Each row is a point. The last column is the point's height on a tilted bowl or saddle (a function of degree 2), plus a little noise. Along how many of its main directions does it bend up, bend down or stay straight?
(in the rows, 128 means zero)

Points (11 x 3)
[[142  86 139]
 [108 143 112]
 [ 80  51 222]
 [119 180 153]
 [155 183 162]
 [156  77 166]
 [152  84 151]
 [153 122 113]
 [114 151 115]
 [149 125 110]
 [184 157 156]]
Directions: 2 up, 0 down, 0 straight

Points (10 x 3)
[[149 129 107]
 [131  87 103]
 [129  95 105]
 [163  65  82]
 [101 139 102]
 [153 160 109]
 [ 75 200  54]
 [161  72  87]
 [100 152  96]
 [ 87 114 114]]
Directions: 1 up, 1 down, 0 straight

Points (15 x 4)
[[141 115 131 144]
 [184 116 117 118]
 [127 131 135 149]
 [ 97 137 133 140]
 [ 31  92  86 178]
 [ 86 128 125 143]
 [132 195 115  89]
 [103 194 120  89]
 [154  49  92  55]
 [111 214 125  48]
 [165 154 135 141]
 [135 149 106 145]
 [146 209 171 105]
 [109 138 137 144]
 [173 116 127 133]]
Directions: 1 up, 2 down, 0 straight

Points (21 x 5)
[[152 122  38 130  60]
 [128 107 109  67 106]
 [105 166  72 179  74]
 [143 103 105 142 125]
 [190 127 143 141 138]
 [ 92  82  97 129 110]
 [107 141 101 174 112]
 [133  87 176 119 100]
 [175 135 111 122 132]
 [122 133 169 131 125]
 [161 204 185 123  56]
 [ 88 152  96  63 101]
 [ 87 168 194 150  67]
 [113 139 108 124 134]
 [124  74 196  74  53]
 [187 137 137 151 142]
 [221 131 144 114 120]
 [162  88 128 148 115]
 [ 97 116 121 205  83]
 [161 100 164 154 117]
 [137 167  97 115 112]]
Directions: 0 up, 3 down, 1 straight

Points (40 x 7)
[[154 147 144  57 131 117 167]
 [158  99 155 105 131 162 124]
 [ 46 138  88  89 139 136 170]
 [ 90 126  79 158 176 185  56]
 [185 147 115 225 149 150 164]
 [157 136 127 127  61  69  47]
 [173 169 136 168 108 203  84]
 [126 127 127 122 102 165 105]
 [128 136 123 127  59 173  58]
 [126  74  42 147  99  82 112]
 [117  92  97 129  93 173  95]
 [115 181 202 177 136 125 116]
 [177 105 129 126  79  98 119]
 [157 101 105 100 134 138 143]
 [ 77  57 104 124 133 113  80]
 [134 107  48 161 101 171 127]
 [151 145 182 107  93 165  90]
 [ 92 127 188 133 164 160 104]
 [137  84 121 158  71 132 101]
 [105 134 104 104  78  94  96]
 [ 76 121  86 184 151 161 137]
 [199  65 139 147 182 113 125]
 [175 105 140  65  99 164 171]
 [117  99 122 167 130 115 125]
 [132 143 125 172 118 150 122]
 [ 99 175  89 105 141 195  80]
 [112  69 123  85 133 121  86]
 [175 141 243 156 138 164 118]
 [145 184  65  94 133  96 108]
 [169  63  68  83 111 173 164]
 [173 144 110 124  97 129 138]
 [132 127 167 105  98 123  98]
 [151 103 157  53 107 128 143]
 [222 111 150 119 123 107 213]
 [ 93 115 120  97 119 133 120]
 [177 171 127  92 193 165 106]
 [ 91  96  96  94 149 118 102]
 [109 108 130 176 107 166 124]
 [155 117 152 167 123 147 133]
 [117 142 206 128 199 108  72]]
Directions: 2 up, 3 down, 1 straight

Points (62 x 9)
[[ 83 194 124 141  93 110 119 115 136]
 [100 147 158 178 208 128 114  78 130]
 [161  96 165  84  95 104  95 179  89]
 [113 106 187  76 125 109 133 105  83]
 [161 105 112 118 109 123 149 108 124]
 [137  97 125  97  95 225  89 119  70]
 [104  91 176 128  60 112 117 113 108]
 [115 100  94 162 169  41 125 128  72]
 [219 130 141  67 147 198 146  56  67]
 [112 205  61  96 134 149 103 154  94]
 [153  97 112 105 146 121  89  40 113]
 [158 146 163 115 151 143  95 158 104]
 [124 166 117 126 103 173  76 101 103]
 [ 93 147 151 109  76 132 148 159 120]
 [ 67  96 152 147 150 164 114 138 112]
 [108 147  92  84  57 154 156  82  88]
 [148 119 130 124 121 161 116 107 124]
 [ 97  87 205  99 145 123 147 178  80]
 [171 122 102  77 124  67 204 115  66]
 [145 163  64 134 118 125 118  49 115]
 [156 184  89 169  67 146 167 153 113]
 [186 172 150 137 114 137 110 156 110]
 [109 106 168 169 151 131  65 157  85]
 [113  97  81 156  41  75 177  85  71]
 [127 120  68 127 189 101  92 155 118]
 [ 83 187 134 115 186  59 149  67  98]
 [133  98 157 148  83 103 174  93 105]
 [106 132  92  74 161 103 186 151 101]
 [141 170  93 144 100  79 154  65 114]
 [154 110 108 146 125 128 128 116 128]
 [137 127 129 157 139 147 170  84 129]
 [150 146 173 154 150 160 117  90 117]
 [105  66 172 106 188 136  87  93 106]
 [108  90 222 115 122 100 126 100  64]
 [150 126 160 133 141 129 129 154 119]
 [101 108 173 143 140 166 144  71 110]
 [116 127 117 114 117 108 147 109 123]
 [198 167 147 143 148 117  78 196  80]
 [113 158 168 176 133  92 105 200  91]
 [158 120 123 159  82 111 116  97 120]
 [ 58  88 137 143 135 181  91 213  80]
 [108  77  84 142 150 155 154 187 106]
 [129 127  54 144 131 216  48 112  48]
 [202 174 215 133 170 110 140 122  76]
 [146 107 138 166  99 138 108  94 122]
 [147 124 119 104 131 163 137 176 119]
 [158  68 145  46  77 164  91 109  80]
 [116 158  94 138 173  84 111 112 128]
 [ 76 107  35 153 137 193 181 110  56]
 [146 137 110  62  89 149 115 158  96]
 [161 110 160 122  97  71 116 119  90]
 [111 135 130 154 174 205 117 110 107]
 [145 161 125 101  92  66 160 180 109]
 [125 134 142 143 170  61 101 128 100]
 [121 104 190 175 132 171  99 172  65]
 [112 107 170  87 111 110 120 151 105]
 [234 139 152  94 173  92 130 142  87]
 [133 176 172  90 181 152  66  83  78]
 [144 132  74  64 145 126 114 125  97]
 [179  94 125  92 124 141 135 113 118]
 [158 115 134  56  50 165  65 151  61]
 [123  72 126 171 145  81 148 105  89]]
Directions: 0 up, 4 down, 4 straight

Points (72 x 9)
[[136 154 154 127 111 160 110  77 160]
 [ 67 111 124 121 125  26 101 146 178]
 [100  69 151 133 104 180 118 144 147]
 [129 183 146 135  65  70  97 131 168]
 [175 120 129 163 130  66 118 156 154]
 [133 134 128  97 129 196 106 105 157]
 [151  94 127 122 106 133 208 168 175]
 [112 149  84 160 154 172 118 132 142]
 [136 133 133 160 149  99 141 131 135]
 [120 117 192 149 123 100 201 120 144]
 [158  57 141  91 144 152 158 114 181]
 [168  72 125 108 159 135 102 183 144]
 [178 180 208 119 127 100 128  83 193]
 [122  93 125 131 112 131 161 115 141]
 [171 153 154 151 122  60 111 136 157]
 [132 113 101 177  89 107  99 130 134]
 [135 141 171 122  91 128 112 152 142]
 [125 124 189 117 108 135 101 186 155]
 [122 136 128  98  99 129 126 188 148]
 [127 127 124  99  87  71  88 143 139]
 [ 86 121 119 173 114 143 197 118 133]
 [105  86 148  94 107 151 155 129 154]
 [156 109  99 185 135 193 120 168 154]
 [132 125  94  76 100  97 122 107 151]
 [124 180 106 183 109 146 120 120 136]
 [173 104 168 149 115  92 144  92 164]
 [126 101 127 108 158 143 160 169 162]
 [ 88 132 129 201  99 102 123 118 140]
 [ 64  91 141 136 134 105 105  65 166]
 [ 84 111 154  99 125  78   7  98 159]
 [115 138 130 102 192 159  91 101 176]
 [104 133 167 131  75  75 124 134 152]
 [133  74 140 143 115  89 114 119 139]
 [134 139 112 130 139 124 190 142 147]
 [118 105  54 226 124 142 121 172 172]
 [156 171 156 131 174 104 153 128 155]
 [176 122 116 167 111 147 137 100 150]
 [115 146  76 143 138 141 118 152 136]
 [ 98 147  97 183 144 120 145 104 132]
 [131 148  98 167 176 128  70  89 155]
 [128 131 119 139 145 141 130 144 133]
 [149 165 122 110  69 133 125 174 154]
 [ 99 160 137 192  99  85 178 145 129]
 [126 188 179 123 121 121 129 154 152]
 [127 108 103 139 105 157 137 173 138]
 [143 168  54 141 110 111 115 126 147]
 [148 122 110 128 106 131  67  68 144]
 [198  97 141 154 113 107  99 100 160]
 [135 112 121 182 108 143 136 176 142]
 [166 106  95 154 149 116 106 126 136]
 [142 138 117 134 164 125 155 160 148]
 [ 93 124 154 111 102 137 125 161 144]
 [147 103  85 119 123 144  88 114 121]
 [143 147  98 136 129 213 113 120 154]
 [142 117 152 154 138 113 109 164 137]
 [145 101 164 114 162  91 133 123 161]
 [155 139 125  89 158 118 107 152 149]
 [136 139  98 151  90 176  82 168 135]
 [118  81 118  81  67 143 124  50 175]
 [198 158  97 101 147  99  96 117 165]
 [131  95  64 181 124 153 129 121 145]
 [ 73 154 122  95 135  65 153 144 176]
 [ 94 123  93 147 126  93 139 127 138]
 [112 159 123 107 142 121  83 189 153]
 [157 180 210  39 146 120 164  84 249]
 [127 145  99 116 138 113 119 115 138]
 [151 148 111 131 110 118 204 114 151]
 [158 106 109  86 149 143 155 115 168]
 [226 149 157  51 110 142 112 124 206]
 [112 132 127 165 105 170 160 185 147]
 [ 73 152 145 122 151  63 160 134 163]
 [177  78 115  89 173 154 106  84 176]]
Directions: 7 up, 1 down, 0 straight
